Each row is a point. A path goes straight from each point to the next, and from the last back to the first. The post is the endless flat space through its rows: a point in 2 columns, a line in 3, a plane in 4, and so on, so that a path can go around it. Count how often the path circles the post. Going back the other way cancels.

Post, one row:
[1 -10]
Path, 19 rows:
[-17 -37]
[19 -60]
[21 -6]
[7 4]
[20 -1]
[39 -40]
[-11 -36]
[-36 -23]
[-22 9]
[9 5]
[33 -18]
[33 -57]
[-17 -33]
[-33 -22]
[-10 -51]
[32 -28]
[28 -3]
[-17 45]
[-41 15]
Times around: 0

Post, 3 rows:
[38 -8 -32 30]
[-14 -16 27 -6]
[-1 10 -23 -22]
Path:
[-5 10 -52 -23]
[-5 2 -57 -60]
[45 0 -59 4]
[7 27 0 -30]
[-12 40 19 -4]
[1 8 -11 22]
[18 -19 -41 33]
[-14 -56 16 -21]
[5 -27 4 -47]
[-13 -8 45 -10]
[28 5 -20 33]
[13 15 -36 7]
[15 -16 -29 22]
[7 -42 -5 5]
[53 -20 -31 9]
[-3 9 28 -13]
[-11 25 18 -26]
[26 9 -22 42]
[-2 6 -23 -5]
[-26 -28 -6 -37]
[-12 -40 43 -10]
[26 -20 10 -2]
[-15 53 -14 -40]
[-2 7 27 38]
[-9 31 -60 -6]
Times around: 4

Post (5 x 6):
[-20 -1 1 18 -27 -5]
[19 -8 11 -2 -9 6]
[8 -47 -9 1 14 -6]
[-5 1 18 11 -1 -3]
[-5 -30 -15 -10 21 4]
Path:
[18 -17 -6 16 27 -5]
[-6 -18 2 20 5 -4]
[-6 15 6 15 5 -5]
[12 -18 10 -6 -3 -13]
[6 -31 13 2 -12 -6]
[-6 -23 -3 -7 -7 20]
[4 -21 4 -11 -4 -1]
[-15 -31 4 9 24 -34]
[-19 29 3 11 16 -4]
[3 -18 -12 -24 31 -16]
[-27 -18 -4 -32 27 2]
[22 -33 13 -6 -26 11]
[21 -34 17 26 11 -2]
[2 -33 -13 13 -13 5]
[26 -41 -13 19 -17 -15]
[-25 -39 -25 -1 23 -34]
[-22 -6 -8 -11 1 3]
[6 -31 18 -3 11 -8]
[21 -23 9 -34 32 28]
[14 -15 7 18 -34 9]
[14 -13 1 27 -12 -9]
[-22 -6 -25 -14 -11 -6]
[27 -51 -10 -10 9 -12]
[29 -26 -9 -2 -14 -5]
[-6 -16 -17 -21 -3 4]
[-12 -60 -10 -14 10 7]
[42 -28 -1 -24 11 29]
Times around: 3

Post (8 x 9):
[-13 5 12 -11 -19 2 1 35 -13]
[-4 -8 -3 28 -7 16 -4 -3 7]
[-19 21 28 -24 0 -12 -3 -2 -7]
[-24 -18 24 5 23 -14 -5 -4 -16]
[16 -7 -19 13 -14 -20 -8 -24 -14]
[-18 6 -19 35 -10 10 -19 4 -11]
[13 3 -21 18 4 7 -17 32 26]
[19 9 17 -1 -11 17 -3 24 -17]
Path, 32 rows:
[-8 -14 4 27 -26 4 -3 -12 17]
[4 13 5 45 -14 5 -12 0 2]
[-20 8 -15 22 -18 12 16 41 5]
[-11 38 -3 -15 -23 2 -5 -1 -11]
[-6 39 -5 -27 -12 19 -18 19 7]
[-15 -27 26 2 -4 7 -10 -9 -34]
[-6 -8 -8 13 -20 -13 -10 7 -11]
[-9 1 4 28 9 1 -20 44 -39]
[-35 18 -37 18 -10 -28 -17 2 -11]
[-6 4 -1 -6 -16 -7 4 10 -32]
[-29 -3 -20 0 -11 2 -7 -2 22]
[-3 -7 -2 8 -25 3 -20 -22 -30]
[-12 -23 6 9 1 -29 -5 -12 -4]
[-1 50 -9 31 -26 -4 -19 0 -2]
[-26 -22 33 12 22 -2 9 19 -14]
[-9 22 -11 13 -13 31 1 9 -17]
[15 8 11 -8 13 10 -20 40 -43]
[42 -12 34 -37 29 4 -3 14 21]
[28 -11 -5 7 -16 28 11 21 21]
[-27 -19 -35 38 -18 -7 11 -5 -6]
[-21 37 43 3 18 -5 -5 10 -29]
[-41 6 21 9 -20 -6 6 14 11]
[27 18 9 -21 -12 -23 16 20 -22]
[-23 13 -3 33 9 19 -12 -19 -13]
[-60 -15 -41 1 9 -13 -14 27 5]
[0 -29 2 -19 -3 -18 -17 17 -24]
[21 12 22 -16 -21 -12 -8 15 -14]
[-8 2 14 15 -1 9 -4 15 11]
[-4 8 -5 4 0 -27 -5 44 -46]
[-25 -32 -2 -6 5 -21 21 12 27]
[11 20 8 -21 -26 38 -8 3 -24]
[1 -7 22 -14 11 -11 -7 11 -5]
Times around: 4

Post (11 x 12):
[2 -5 8 16 -12 -6 -11 -12 -8 -1 -5 4]
[16 -10 6 -11 -8 16 3 4 8 0 4 -30]
[-11 -3 10 3 9 -8 9 27 17 7 21 -5]
[5 -8 10 15 9 3 -5 -1 -10 2 -10 -2]
[-7 -10 2 5 0 -5 6 22 3 17 -3 -2]
[5 8 3 14 -3 4 -11 -3 -12 10 -5 10]
[5 -2 15 2 -1 -10 -18 -1 -15 6 2 2]
[10 -1 14 -12 -7 -6 -13 -8 -9 -17 -7 8]
[-14 5 19 6 3 -10 3 -9 -12 8 -6 -6]
[-3 -15 -17 -10 3 11 11 1 3 7 11 -40]
[-8 6 5 14 -5 -10 4 26 -4 2 1 -12]
Path (27 x 12):
[20 -21 11 -2 -12 2 -20 17 -11 -17 6 0]
[-2 23 15 15 -1 22 -6 9 -17 27 1 -27]
[2 10 -13 -1 -3 7 -7 -3 4 4 2 -19]
[-3 10 20 11 1 -8 3 12 15 19 19 8]
[3 -1 18 -21 4 -19 -3 8 -11 -9 -14 -4]
[37 -5 -15 -19 -43 -11 -29 18 -9 -2 5 10]
[-16 -14 -5 18 9 7 18 2 11 8 7 -5]
[0 -7 -15 -10 -24 11 -5 20 6 -2 13 1]
[-30 -5 5 2 19 1 8 -3 3 16 -10 -9]
[22 -11 1 21 4 -5 -23 6 -1 4 -5 -10]
[7 -9 -10 -12 -19 -13 -16 4 -11 9 -15 -17]
[3 12 -3 9 18 -5 11 3 -2 -8 -3 -16]
[11 -6 -1 11 -12 -17 -16 10 -4 -12 35 -10]
[12 -13 -13 -12 -8 2 -8 6 -9 -20 -3 3]
[-15 -1 14 27 34 33 19 -1 10 11 16 -40]
[2 -14 -5 17 6 25 -9 -22 -9 22 -17 -9]
[7 8 1 2 -8 -16 -12 12 5 -12 1 -9]
[-7 0 10 0 1 -10 3 5 -11 24 -11 -19]
[5 -9 3 27 -19 -18 7 11 -14 16 -13 -13]
[11 4 -3 -19 0 7 -5 15 -28 14 -10 -20]
[-18 -3 -2 20 11 17 21 17 -2 26 8 -47]
[11 -4 4 -13 1 15 -12 10 8 -1 13 -26]
[-16 -4 1 -19 30 -1 15 -20 -1 16 18 -55]
[-3 -4 11 0 -15 -11 1 -15 -8 14 2 -16]
[-18 -8 15 -1 5 -15 24 -3 -3 18 5 6]
[15 -4 0 -9 -11 -15 -6 -5 -1 -11 6 -8]
[-1 -11 -2 -4 3 8 19 9 -26 16 -20 -60]
Times around: 4

Post (13 x 14):
[-10 15 6 0 11 9 3 3 -12 2 0 -17 28 -11]
[-5 9 1 7 -4 -8 21 19 4 11 -16 8 11 -4]
[-26 11 17 4 34 -16 -10 10 3 -3 0 -4 -25 7]
[-4 0 -10 8 -8 19 -5 10 4 8 -21 -3 24 -11]
[38 -30 31 37 -12 30 10 -11 -8 25 21 -3 -1 12]
[5 12 11 -18 21 7 -3 14 -22 -2 -13 -12 22 -15]
[-20 10 5 0 18 -11 10 1 3 -8 -3 -10 -21 -18]
[37 1 15 14 6 9 0 -13 3 21 27 8 -12 2]
[5 4 16 29 -13 -9 3 6 1 -7 2 11 1 -6]
[4 6 1 16 -3 27 -4 29 7 -2 -4 -30 18 6]
[-22 -3 -3 -11 -2 -7 -7 14 -6 6 4 -25 0 -15]
[-24 -9 16 -25 -1 -1 -6 -9 15 -2 11 -32 0 -6]
[-17 -16 3 0 14 2 14 22 -9 -10 5 -5 18 -23]
Path (27 x 14):
[6 -18 12 24 -1 31 9 5 -8 -16 14 2 -12 -13]
[-10 0 26 -20 -16 12 -12 -12 -7 22 13 -33 1 -2]
[5 10 10 9 1 35 -21 21 9 1 -10 -52 28 -3]
[-24 -15 6 11 59 -4 19 28 -4 -25 2 -5 9 -19]
[-3 -4 1 -1 -7 -14 -15 -21 5 14 -4 -4 12 -19]
[14 -5 6 22 27 32 -27 11 -29 19 7 -10 28 -12]
[6 12 -7 37 6 3 4 7 -1 -11 -12 13 9 -24]
[-19 -7 49 14 1 -16 -38 6 -22 -3 2 -28 -27 31]
[0 -14 0 23 -8 10 42 7 22 1 2 29 4 -4]
[-42 -24 22 45 -9 2 1 26 15 12 15 -13 -27 17]
[-2 3 -5 -9 -2 -4 27 24 -14 -4 18 -31 40 -60]
[7 11 -2 -10 -2 -3 3 -12 1 25 -5 11 4 -30]
[-1 30 22 -9 29 -31 -8 -2 -14 -3 -17 -9 -2 -22]
[-4 -19 -8 33 4 18 14 14 30 1 4 -9 -11 11]
[11 33 0 -23 26 3 -27 -2 -57 28 -42 -9 -10 -9]
[-1 -2 -13 -7 3 -11 34 10 4 3 19 6 31 -25]
[-14 13 37 -14 22 -7 -23 2 -14 1 -1 -35 19 17]
[1 12 48 6 3 -32 18 -10 10 -4 0 15 3 -10]
[6 9 8 -1 9 37 -9 0 -14 -3 5 -13 10 -29]
[-27 3 36 0 8 4 -12 2 2 1 -25 -9 -18 1]
[-4 19 14 8 -7 -10 13 -24 2 5 -3 15 42 -29]
[-31 -1 -3 -1 3 -23 14 -2 13 -14 20 -11 20 -20]
[1 -35 -12 -11 -13 32 13 -4 -12 4 9 -39 5 -14]
[-10 6 24 -1 4 -9 24 8 11 2 -3 5 -14 10]
[-16 -2 16 2 31 27 -16 26 5 -7 9 -23 5 -3]
[-24 -11 28 15 -19 1 0 26 27 7 -2 3 16 10]
[0 -31 10 -19 -27 14 -1 11 -19 13 0 -17 -13 -13]
Times around: 2
